Each row of a before or after table is a point. One or more steps were done to the points. Then noise was added and the rows were shuffled. The steps act on how far a point lies along the listed directions, d1 being the first. What was done? A step turns or swaps two directions, mirrors them in a line or flattens them onto one, adds a multiple of one to another, or multiplies one. Angles are multiples of 10 degrees, from the lower direction toward the higher: turns from -170 to 170, lines from 10 to 170 but not 90. Use the fewest steps. Two steps may share a direction if one is a turn and the other turns, adds or multiplies; they go together, in the order done. Otherwise the lowest direction goes first.

Directions:
(1): -0.49  0.21  -0.13
(2): 0.17  0.50  0.15
Before:
0.64  -0.22  0.35
-0.42  -0.42  -0.14
-0.29  -0.52  -0.44
0.47  -0.68  0.08
-0.44  0.79  0.03
0.10  0.64  0.03
-0.43  0.34  -0.06
-0.28  -0.16  0.03
0.40  0.16  0.30
-0.75  -0.63  -0.34
0.54  -0.08  0.07
After (11 x 3):
-0.08  -0.18  0.03
0.01  -0.20  -0.31
0.02  0.08  -0.01
0.01  -0.01  -0.07
-0.10  -0.32  -0.06
-0.03  0.00  0.17
-0.06  -0.13  0.12
-0.14  -0.20  0.00
0.03  0.23  0.09
-0.01  0.07  0.16
0.10  0.22  -0.05
Steps: multiply d1 by 0; multiply d2 by 0.4

Directions:
(1): 0.00  0.14  -0.57  -0.10  -0.23  -0.15  -0.20  0.59
(2): -0.01  0.48  -0.10  -0.64  0.05  0.29  0.24  -0.14
(3): 0.49  -0.36  -0.21  -0.31  0.20  0.10  -0.45  -0.21
(4): 0.54  -0.06  -0.15  0.27  0.09  0.29  0.54  0.19
Before (8 x 8):
-0.62  0.35  0.18  0.09  -0.06  -0.20  0.32  -0.21
-0.62  0.11  -0.24  0.59  -0.50  -0.59  -0.29  0.80
-0.11  0.00  0.02  -0.22  0.05  -0.16  -0.60  -0.45
0.19  -0.18  0.21  0.30  0.22  0.15  0.08  -0.31
0.06  -0.35  -0.14  0.24  -0.19  -0.31  -0.62  0.08
-0.18  0.26  0.15  -0.21  0.06  0.22  0.39  -0.08
-0.21  -0.50  0.08  0.44  0.06  -0.35  -0.41  -0.10
-0.03  0.23  0.02  -0.39  0.05  0.14  0.01  -0.13
After (8 x 8):
-0.22  -0.13  0.16  0.01  0.01  -0.18  -0.34  -0.10
0.67  -0.19  -0.41  0.21  -0.07  0.12  0.06  0.27
-0.52  0.04  0.34  -0.04  -0.02  -0.07  -0.04  -0.18
0.51  -0.26  -0.16  0.38  0.22  0.22  0.44  0.05
0.32  -0.39  -0.01  0.46  0.10  -0.13  -0.33  -0.21
0.10  0.34  -0.67  0.59  -0.44  -0.10  0.50  1.17
0.14  0.05  0.27  -0.03  0.26  0.31  0.18  -0.50
-0.47  0.05  0.23  0.52  -0.03  -0.29  0.33  -0.12
Steps: multiply d1 by 1.3; turn d2 and d4 by -100 degrees

Directions:
(1): -0.01  0.45  -0.38  0.10  -0.68  -0.43  0.02  0.17  0.22  -0.30  -0.18  -0.09
(2): 0.00  0.18  -0.34  -0.12  0.66  0.11  -0.22  0.17  0.60  -0.34  -0.07  -0.22
(3): -0.34  -0.44  0.31  -0.22  -0.09  -0.49  -0.42  -0.46  0.24  -0.23  -0.06  -0.15
Before:
-0.15  0.01  0.19  -0.18  0.30  0.01  -0.29  -0.12  0.07  -0.16  -0.25  0.08
0.21  0.29  -0.26  0.02  0.58  0.53  0.42  0.25  -0.23  0.15  0.10  0.12
-0.11  -0.02  0.17  0.03  -0.08  -0.09  -0.09  -0.14  -0.03  -0.01  0.05  -0.07
-0.08  -0.02  -0.05  -0.11  -0.45  -0.34  -0.13  -0.17  0.02  -0.07  -0.10  -0.18
0.03  -0.18  0.29  0.01  0.11  0.15  0.13  -0.12  -0.27  0.40  0.21  0.04
0.18  0.76  -0.76  0.02  0.27  0.20  0.19  0.67  0.56  -0.17  -0.01  -0.15
-0.11  0.20  -0.15  0.13  -0.47  -0.38  -0.09  -0.24  0.10  -0.04  -0.08  0.04
-0.26  -0.05  0.01  -0.12  0.40  -0.05  -0.29  -0.26  0.43  -0.29  -0.15  -0.07
-0.15  -0.48  0.30  -0.35  -0.26  -0.47  -0.08  -0.57  -0.03  -0.12  0.02  -0.13
0.16  0.55  -0.33  0.26  -0.29  0.07  0.43  0.37  -0.31  -0.12  -0.21  0.07
0.14  0.26  -0.17  -0.13  -0.24  -0.07  0.03  0.09  0.00  -0.10  0.01  -0.07
-0.13  -0.33  0.25  -0.30  -0.29  -0.31  -0.05  -0.23  -0.18  0.02  0.07  -0.10
-0.13  0.21  0.20  -0.06  -0.50  -0.60  -0.24  -0.19  0.01  -0.26  -0.17  -0.19
After, 13 rows:
0.12  0.01  -0.11  -0.12  1.19  0.71  0.21  0.11  -0.06  0.14  0.17  0.05
0.13  0.47  -0.39  -0.10  -0.54  -0.28  -0.01  0.14  0.17  -0.28  -0.08  -0.12
0.02  0.93  -1.00  -0.02  -0.18  -0.40  -0.07  0.60  1.06  -0.63  -0.25  -0.33
-0.11  0.66  -0.08  0.08  -1.22  -0.92  -0.09  0.00  0.03  -0.38  -0.31  -0.18
-0.06  -0.01  0.19  0.07  -0.12  -0.08  -0.05  -0.11  -0.12  0.06  0.04  -0.05
0.08  -0.41  0.49  -0.05  0.64  0.55  0.16  -0.15  -0.42  0.61  0.34  0.11
-0.20  -0.18  0.37  -0.20  0.38  0.05  -0.25  -0.25  -0.05  -0.04  -0.18  0.14
-0.08  0.62  -0.46  0.22  -1.05  -0.63  -0.02  -0.09  0.20  -0.21  -0.21  -0.03
-0.34  -0.26  0.23  -0.18  0.29  -0.10  -0.33  -0.43  0.26  -0.18  -0.11  0.01
-0.02  -0.25  0.25  -0.20  -0.37  -0.19  0.09  -0.16  -0.37  0.16  0.08  -0.02
-0.03  0.26  -0.26  -0.02  -0.95  -0.52  -0.01  -0.03  0.03  -0.18  -0.20  -0.17
-0.05  -0.47  0.34  -0.24  -0.43  -0.37  0.10  -0.52  -0.33  0.10  0.05  -0.03
0.14  0.95  -0.77  0.28  -0.58  -0.23  0.34  0.55  0.11  -0.52  -0.39  -0.08
Steps: multiply d1 by 2.5; turn d2 and d3 by 30 degrees

Directions:
(1): -0.50  -0.28  0.14  -0.17  -0.20  -0.17  0.01  0.54  -0.73  -0.14  -0.28  0.23  -0.28  0.02  -0.26  -0.13  0.13  0.58  -0.31  0.02
(2): -0.02  0.61  -0.10  -0.66  0.27  -0.19  0.05  -0.21  -0.37  0.08  0.35  -0.36  -0.38  -0.24  0.31  -0.18  0.05  0.15  -0.01  -0.56
(3): -0.84  0.31  -0.12  -0.15  0.51  -0.26  -0.06  -0.08  0.33  0.35  -0.39  -0.03  0.00  0.53  0.05  0.23  -0.25  -0.07  -0.15  0.22
(4): 0.01  -0.41  -0.18  -0.10  0.19  -0.40  0.23  0.25  -0.04  -0.08  0.50  -0.30  0.38  0.38  -0.34  0.56  0.44  -0.20  -0.16  -0.43
(5): -0.05  0.10  -0.38  -0.26  -0.46  -0.19  -0.46  0.06  -0.15  -0.20  0.00  0.31  -0.02  0.39  0.22  0.32  0.07  0.03  0.94  0.00
(6): -0.26  -0.11  -0.01  0.06  0.23  -0.22  0.47  0.10  0.17  -0.22  0.61  0.95  -0.17  -0.07  0.33  -0.23  -0.15  -0.21  0.02  -0.04
Before (11 x 20):
-0.01  0.09  -0.21  -0.15  0.25  -0.09  -0.05  -0.12  0.03  -0.13  0.30  0.56  -0.05  -0.14  0.42  -0.14  0.03  -0.05  0.43  -0.12
-0.42  -0.21  0.20  -0.08  0.25  -0.29  0.18  0.04  0.02  0.00  0.22  0.03  -0.11  0.05  0.01  0.14  0.11  -0.02  -0.33  -0.12
0.53  0.08  -0.23  -0.06  0.01  0.11  0.11  -0.19  0.03  -0.17  0.33  -0.02  0.04  -0.14  0.09  -0.03  0.06  -0.12  0.35  -0.23
-0.05  0.14  0.12  -0.07  0.11  -0.17  0.45  0.03  0.11  -0.04  0.26  0.56  -0.10  -0.07  0.21  -0.08  -0.11  0.01  -0.06  0.03
-0.24  0.61  0.04  0.10  0.12  0.24  -0.47  -0.38  0.31  0.49  -0.79  -0.70  0.01  0.08  -0.03  -0.02  -0.13  0.11  0.00  0.17
0.06  -0.25  0.11  0.16  -0.23  0.13  -0.14  0.30  -0.24  -0.05  -0.37  -0.39  0.29  0.11  -0.20  0.34  0.20  0.20  -0.27  0.18
-0.46  0.36  -0.16  -0.54  -0.28  0.05  -0.55  -0.02  -0.70  0.15  -0.54  -0.22  -0.53  0.09  0.01  -0.07  0.14  0.56  0.09  -0.15
0.30  0.03  -0.16  0.02  -0.26  0.15  -0.46  -0.14  0.14  -0.14  0.11  0.20  -0.18  0.05  0.48  0.00  -0.14  -0.20  0.56  -0.10
-0.46  -0.17  0.07  -0.03  -0.02  -0.28  0.34  0.54  -0.27  -0.04  -0.08  0.49  -0.06  0.10  0.17  -0.13  -0.14  0.12  -0.03  0.04
-0.05  -0.44  0.07  0.15  0.00  0.01  -0.06  0.11  0.01  0.04  -0.21  -0.64  0.41  0.35  -0.39  0.75  0.24  0.11  -0.23  -0.23
-0.03  0.04  0.35  -0.03  -0.50  0.21  -0.17  0.16  -0.66  -0.24  -0.05  0.36  -0.49  -0.35  0.13  -0.39  -0.25  0.23  0.16  0.35
After (11 x 20):
-0.36  0.17  0.02  0.22  0.08  0.21  -0.52  -0.13  0.40  0.18  -0.55  0.26  -0.22  0.23  0.43  -0.07  -0.46  -0.13  0.18  0.41
0.16  0.41  0.01  -0.32  0.09  -0.04  0.05  0.03  -0.16  0.31  -0.24  -0.75  0.03  -0.14  0.13  -0.07  -0.03  0.07  -0.04  -0.28
-0.17  -0.73  -0.13  -0.12  0.49  -0.70  0.78  0.39  -0.11  -0.30  1.24  -0.04  0.40  0.39  -0.22  0.92  0.56  -0.26  -0.39  -1.01
-0.02  -0.20  -0.30  0.09  -0.07  -0.02  -0.09  0.10  0.13  -0.07  -0.17  0.17  0.23  0.40  -0.20  0.31  0.08  -0.05  0.39  0.22
0.39  0.29  0.12  -0.02  -0.19  0.14  -0.09  -0.18  0.08  0.16  -0.36  -0.38  0.12  -0.06  -0.10  0.09  -0.04  0.16  0.07  0.13
-0.14  0.04  -0.10  -0.30  0.22  -0.32  0.32  0.23  -0.28  -0.26  0.65  0.19  -0.02  0.02  0.33  0.22  0.19  -0.10  -0.13  -0.37
-0.07  0.03  -0.05  0.12  0.17  0.21  -0.43  -0.21  0.22  0.22  -0.68  -0.22  0.20  0.04  0.01  0.09  -0.05  0.11  0.14  0.34
0.14  -0.38  0.16  -0.04  0.07  -0.23  0.08  0.00  -0.11  -0.05  0.34  -0.62  0.17  0.02  -0.27  0.42  0.45  -0.06  -0.27  -0.43
-0.86  0.26  0.17  -0.22  0.01  0.18  -0.16  0.05  -0.57  0.22  -0.62  0.40  -0.80  -0.24  0.10  -0.63  -0.24  0.60  -0.48  0.22
-0.27  0.99  0.33  -0.31  -0.43  0.48  -0.66  -0.41  -0.43  0.12  -0.73  0.13  -0.87  -0.44  0.62  -0.63  -0.77  0.34  0.52  0.70
-0.31  0.15  0.48  0.57  -0.03  0.39  0.29  -0.01  0.16  -0.02  -0.26  0.98  -0.52  -0.71  0.26  -0.98  -0.44  0.23  -0.37  0.45
Steps: turn d1 and d2 by 120 degrees; turn d1 and d6 by 150 degrees; turn d3 and d5 by -90 degrees; multiply d4 by 2.5
